Each row of a before or after table is a point. One or more steps were done to the points. Then noise was added and the rows were shuffled. The steps act on columns, c1 being the first. Write out the steps. A step turns or swaps two columns, mirrors them in a line or flattens them onto one, adds a multiple of one to another, or multiplies or shifts one. Angles are multiples of 10 degrees, from the lower column toward the higher: turns from -170 to 170, lines from 10 to 170 but not 90. Use the fewest steps. Two steps may share a column if one is a turn and the other turns, adds or multiplies; they go together, in the order done. Otherwise the lowest column goes first.

Before (11 x 3)
-12 -20 -8
-12 -1 21
6 -2 1
-13 -18 -7
10 9 -10
8 0 -6
4 -9 25
-16 -1 -11
11 -9 5
-16 11 24
6 6 17
After (11 x 3)
18 18 -16
12 -27 -25
31 27 10
-38 -53 8
-49 -3 10
-36 -3 -22
-47 34 -24
-35 -60 8
34 -28 -5
19 -5 -1
25 1 5
Steps: multiply c1 by 3; multiply c2 by 3; multiply c3 by -1

Before (9 x 8)
-3 -3 2 -37 25 9 -13 -14
-21 -1 0 -4 -8 14 15 -8
-43 3 10 -38 30 14 -6 11
10 -14 -60 -8 -53 10 5 4
0 -12 -26 -8 28 9 14 24
-5 -10 -33 -2 2 -38 12 -10
5 4 -17 1 19 13 -26 28
6 33 4 -43 17 3 -10 2
1 -19 8 -7 2 -20 5 19
After (9 x 8)
-1 2 1 -40 23 7 -14 -13
-21 -4 0 -5 -5 15 16 -10
4 -8 -15 -8 32 8 19 26
-43 13 3 -40 28 15 -3 11
5 -23 4 -10 12 -20 3 20
-8 -11 -14 -1 6 -39 15 -8
6 47 0 -44 4 3 -11 -1
12 -32 -24 -10 -43 10 6 8
7 13 -6 1 16 15 -22 28
Steps: multiply c2 by 1.3; turn c2 and c5 by -20 degrees; multiply c3 by 0.4

Before (11 x 12)
-14 -6 -25 3 13 16 -24 -60 23 0 12 11
31 14 -2 -19 9 8 21 -9 36 -39 -7 -9
2 -8 24 11 -26 20 17 -12 0 2 -17 -37
15 -17 -3 9 -8 -21 -1 -30 0 4 -28 20
-9 11 -19 34 -38 29 6 -7 -3 8 -24 14
11 -18 7 22 4 18 -6 -1 16 -22 -13 -34
-25 11 30 36 -28 14 6 -35 -19 -34 -5 -36
-15 -24 -23 -3 -19 -7 -21 1 13 1 -4 -18
16 10 -28 24 0 6 -1 -31 -13 21 -24 -1
14 7 34 36 18 2 17 -9 40 0 25 -14
-13 -4 -5 -5 1 -7 29 -15 22 -17 -26 4
After (11 x 12)
0 -31 -5 1 -9 -24 0 -28 -9 2 -2 21
-5 13 -23 0 13 18 -20 -62 -17 -1 -14 11
-18 -9 -20 -2 -17 1 -22 5 -15 1 -20 -19
1 -15 -19 0 -38 31 8 -10 -4 9 18 11
19 -12 7 4 5 10 -4 -3 -18 -23 -15 -35
12 37 36 -2 19 -8 20 -10 -29 0 -14 -13
18 -17 -32 1 -1 -2 1 -31 7 23 25 -2
32 14 -1 2 7 -9 22 -10 -35 -44 11 -8
12 -17 27 -1 -25 16 18 -13 -3 3 0 -34
-16 -6 31 -7 -28 21 7 -35 18 -38 16 -35
-14 -17 -7 -2 3 2 33 -15 -29 -17 3 2
Steps: turn c1 and c6 by -30 degrees; turn c9 and c11 by -160 degrees; turn c2 and c11 by 60 degrees; multiply c4 by 0
